Each row is a point. Each copy is the shape, with its points in the same order, turned, moved and blurred by noise. Is it also mirrored, or only turned?

Shape (6 x 3):
99,230,3
-46,-344,-186
-101,-389,-59
170,205,113
61,261,252
191,-219,1
Copy 1, 6 rows:
82,-24,-109
-335,398,-293
-431,391,-183
4,-127,-84
-7,-152,110
-330,54,-289
Copy 1 is: only turned
Copy 2 (6 x 3):
-123,-37,242
154,141,-301
84,227,-269
-45,63,327
-161,187,390
204,160,-57
Copy 2 is: mirrored
Copy 3, 6 rows:
-1,-202,-257
306,-87,322
308,24,329
48,-91,-291
-121,50,-318
330,-11,22
Copy 3 is: only turned
Copy 4, 6 rows:
214,9,-108
-335,-215,-10
-305,-317,77
227,-103,-132
380,-126,-34
-173,-341,-162
Copy 4 is: only turned

Shape (9 x 3):
304,99,-10
167,81,161
-350,-202,248
206,237,-291
150,247,-289
-31,173,58
-86,232,279
-158,-365,-22
233,52,43
Copy 1:
153,-213,151
32,-277,5
-437,71,-254
382,14,89
395,76,11
105,-99,-150
-30,-276,-289
-360,239,62
73,-195,134
Copy 1 is: mirrored
Copy 2:
293,-204,153
313,-104,-41
-91,-27,-456
172,-44,422
89,-23,390
187,62,-4
269,175,-212
-211,-253,-219
253,-200,93
Copy 2 is: mirrored
Copy 3 (9 x 3):
298,-22,96
187,44,-88
-390,16,-241
299,-322,187
274,-367,158
93,-167,-153
102,-89,-369
-351,25,119
217,13,52
Copy 3 is: only turned
Copy 4 (9 x 3):
127,306,24
237,192,134
226,-430,-60
-191,341,93
-216,309,164
56,-27,231
236,-24,388
92,-236,-252
174,269,28
Copy 4 is: only turned

Shape:
294,92,16,-370
-349,187,-50,62
143,-20,-57,-203
-378,-157,123,28
85,167,1,227
-27,-65,264,-128
219,-319,334,298
Copy 1 (7 x 4):
242,-205,467,-75
-200,33,-104,-273
236,-164,215,-86
-149,-190,-261,7
65,275,92,-39
-46,-192,129,154
204,94,-64,517
Copy 1 is: only turned
Copy 2, 7 rows:
-231,312,-332,154
-343,112,202,-387
-193,123,-247,-7
31,31,177,-378
-402,-71,135,36
27,199,43,-10
136,-264,161,257
Copy 2 is: only turned
Copy 3 (7 x 4):
191,478,155,230
-271,-133,-129,143
136,245,30,178
-149,-77,-130,-182
9,-149,268,222
-32,208,111,-133
191,-72,392,-362
Copy 3 is: only turned
Copy 4, 7 rows:
-100,-258,-310,85
42,464,-153,-56
-26,-130,-173,-36
-70,366,-133,-393
-165,204,87,117
-288,63,-235,-212
-506,-9,257,-317
Copy 4 is: mirrored

Shape, 10 rows:
-163,-291,-317,174
40,62,258,-89
115,188,81,-318
-44,-276,8,305
-39,123,160,-82
97,177,329,-322
-215,-215,0,-20
-328,-89,-27,175
-327,-428,-31,91
118,-76,313,10
Copy 1:
267,291,-46,-154
-35,-271,137,191
-115,-404,201,-93
126,268,-18,188
15,-303,55,98
-121,-482,282,141
315,-4,94,42
323,8,-161,86
477,184,94,107
-78,-105,204,296
Copy 1 is: only turned
Copy 2, 10 rows:
236,-57,-366,312
-234,-95,143,-17
-323,188,117,-32
173,-337,-158,265
-146,-81,41,-89
-423,2,207,-51
-62,-158,-308,107
106,-236,-274,-45
-10,-270,-456,240
-173,-276,192,128
Copy 2 is: mirrored
Copy 3, 10 rows:
161,-460,-55,-198
165,189,72,163
-59,252,-128,236
363,-171,124,-248
51,132,101,161
76,355,-27,313
270,-228,2,101
176,-299,232,12
447,-381,37,23
313,232,88,22
Copy 3 is: mirrored
Copy 4 (10 x 4):
-40,-354,-106,107
219,149,281,-184
309,262,327,103
-146,-194,-73,-192
290,103,194,-126
337,308,461,-109
110,-278,183,-80
236,-302,-11,-173
-43,-457,177,-160
36,160,272,-253
Copy 4 is: only turned

Shape (11 x 6):
246,205,-105,-275,207,265
-135,-231,296,19,-128,-23
-10,330,315,-150,-171,-328
-86,39,16,44,434,-235
-151,363,254,60,-121,177
-11,132,-308,411,180,197
-296,138,225,-7,187,-25
-393,125,177,-141,-120,-292
72,-55,-14,6,64,395
17,-215,-36,356,183,163
123,171,-15,-285,289,99
Copy 1:
-294,-166,245,283,228,136
55,197,-60,-227,-138,255
-68,183,-140,-329,335,-174
100,-405,-139,-114,207,255
171,177,289,-107,194,-76
300,-387,188,283,-111,-95
158,-114,167,-292,199,198
-4,-25,50,-569,107,-46
-40,8,266,217,-105,205
312,-196,-22,184,-240,245
-270,-202,159,95,296,199
Copy 1 is: only turned
Copy 2, 11 rows:
-93,296,-176,-312,-162,-31
-183,-176,239,303,-192,108
53,-473,-38,-17,4,-186
-331,-23,-43,36,297,120
-114,-93,267,-13,-126,-395
-34,520,246,48,318,-65
-402,-149,214,30,41,-100
-145,-448,314,-21,74,24
-127,362,130,12,-245,1
-183,388,171,338,85,109
-232,117,-186,-272,-71,43
Copy 2 is: mirrored
Copy 3:
-391,-82,39,42,416,-161
126,97,226,-27,-230,85
-234,-144,113,-492,-275,-218
56,77,138,88,21,-555
-424,-40,136,-11,-313,-57
-278,395,-163,430,-99,-311
-74,-126,199,95,-208,-273
64,-282,87,-92,-425,-257
-240,98,98,261,121,133
10,465,78,321,-91,-161
-274,-113,23,30,310,-243
Copy 3 is: only turned
Copy 4:
-118,-400,140,30,-4,200
271,206,11,-233,125,-84
135,105,-22,116,585,133
12,157,70,453,16,-130
-106,-72,-240,-114,423,-61
-517,171,39,-56,-133,-24
24,136,-137,118,192,-160
263,243,-265,141,319,28
-132,-211,9,-236,-124,-19
-201,195,191,-129,-196,-236
15,-332,90,244,6,73
Copy 4 is: only turned
